Rows are points. The ring and each string are closed loops that go straight from each point to the next, and from the last back to the first. Before rounding, they use only three directions, however many columns there are. Count how often each string passes through the ring. Passing back the other way cancels.
In the rows, 128 means zero.

Ring (9 x 4)
[[124 168 175 108]
 [102 183 162 107]
 [ 89 176 134 113]
 [ 99 143 108 120]
 [133 103  86 141]
 [162  94  83 164]
 [181 104 108 169]
 [178 118 140 150]
 [160 136 167 125]]
String (23 x 4)
[[ 69 180 160  76]
 [ 62 185 134  94]
 [ 81 186 103 136]
 [110 173  98 158]
 [118 151 101 148]
 [134 121 124 125]
 [137  84 106 116]
 [151  59  69 141]
 [156 110  57 190]
 [155 126  83 179]
 [146 116 125 131]
 [174  85 119 142]
 [153 130 118 154]
 [159 135 120 160]
 [164 106 147 124]
 [178  96 174 109]
 [177 134 192 120]
 [143 175 154 147]
 [132 191 173 133]
 [115 194 204  94]
 [113 195 142 142]
 [125 163 127 143]
 [105 154 158  94]]
Times through: 3

Ring (7 x 11)
[[150 122 143 117  95 112 144 146 145 136 141]
 [167 148 162 118  60 116 156 117 180 138 162]
 [161 152 173 133  83 130 158  94 173 146 165]
 [139 129 169 155 152 145 150  91 126 152 149]
 [127 105 155 163 197 149 142 112  88 141 136]
 [126  90 140 155 202 140 136 141  75 129 127]
 [131  93 133 137 166 124 135 157  93 130 125]]
String (27 x 11)
[[201 179 178 114   7 118 174 104 228 114 195]
 [180 155 170 131  69 129 165 110 183 116 179]
 [136 125 157 134 124 126 143 112 134 160 137]
 [136 142 171 132 101 127 147  85 156 181 142]
 [149 155 181 140  96 136 156  72 168 169 159]
 [175 158 181 148  98 145 167  86 173 122 182]
 [161 138 168 147 122 141 157 105 147 125 165]
 [134 121 159 147 151 137 144 107 119 153 139]
 [114 110 161 159 189 145 138  94  94 173 126]
 [128 114 167 175 208 161 146  89  90 145 144]
 [147 119 161 163 176 152 151 110 109 121 155]
 [149 119 157 154 161 144 150 120 116 120 153]
 [110  95 145 149 192 135 131 123  81 166 114]
 [105  77 138 164 239 146 128 135  48 148 110]
 [123  77 134 167 239 149 134 151  50 113 125]
 [152 106 145 152 169 141 148 145 103 100 151]
 [143 114 149 142 147 132 145 132 117 130 143]
 [109  89 136 138 180 124 127 140  81 165 108]
 [110  79 125 133 183 118 123 163  72 153 103]
 [136  88 122 124 148 112 132 181  96 120 122]
 [157 114 139 125 115 118 146 158 132 112 146]
 [149 122 152 136 126 128 147 130 132 131 147]
 [134 113 144 125 123 116 138 138 125 152 129]
 [137 117 148 129 123 120 141 130 128 151 133]
 [144 123 152 130 117 123 145 127 136 145 141]
 [143 129 152 118  90 113 143 125 152 159 138]
 [184 168 168 104   8 107 163 114 218 135 176]]
Times through: 5

Ring (7 x 14)
[[120  96 108 125  51 156  89 127  47 110 129 140 125 166]
 [ 86  67 132 157 106 153 185 134  99 104  74 172 154 145]
 [115  62 133 179 139 159 198 155 133 119  67 152 147 133]
 [192  82 114 186 154 168 143 185 151 150 101  88 111 126]
 [171 144 100 128 169  97 156 181 171 125 141  95 115 116]
 [129 168  98  90 152  63 164 161 155  99 154 122 128 120]
 [127 149  94  88  85  99 101 139  87 102 163 125 120 148]]
String (27 x 14)
[[162 114 113 156 182 118 187 183 181 129 108 107 125 113]
 [131 107 118 146 155 119 187 164 153 115 103 132 136 123]
 [186  84 109 173 122 173 113 172 119 145 113  92 108 139]
 [199  45 121 216 136 210 130 182 130 161  80  89 109 136]
 [132  41 141 209 163 179 217 168 155 132  45 143 146 125]
 [140  42 135 204 138 189 183 163 131 135  58 136 138 135]
 [159  64 120 182 114 183 134 162 109 138  91 116 122 143]
 [140  93 116 153 122 146 149 157 119 122 106 126 128 138]
 [ 93  89 132 155 160 120 229 153 155 103  74 164 157 123]
 [127  92 122 156 142 136 181 159 138 117  94 137 138 130]
 [171  84 113 169 125 165 129 169 122 138 108 104 115 137]
 [153  99 114 155 137 141 152 166 135 127 109 116 124 131]
 [136 111 118 149 171 113 198 171 169 117 101 128 136 117]
 [165 124 110 149 187 108 187 186 187 128 116 103 123 110]
 [124 124 113 128 152 101 183 160 151 108 116 134 137 124]
 [167 128 101 131 134 120 127 169 134 126 139 100 113 131]
 [188 147  89 118 127 113  97 173 130 131 164  80  99 132]
 [146 122 105 127 121 121 133 158 121 118 133 116 121 136]
 [114 149 106 100 141  78 172 153 142  97 138 137 136 126]
 [ 65 195 104  53 168   7 226 144 172  64 151 168 157 111]
 [ 84 167 108  80 154  45 204 146 156  80 139 158 150 119]
 [136 131 104 118 123 109 140 155 123 111 136 123 125 135]
 [183 146  88 112 107 118  79 165 109 128 169  83  98 140]
 [162 122 101 130 116 130 114 161 116 125 140 104 113 138]
 [124 135 109 118 150  92 178 159 150 105 126 132 135 123]
 [142 161 105 113 200  60 206 181 202 109 135 114 131 102]
 [231 136  94 158 194 121 135 210 196 155 143  50  92 107]]
Times through: 0
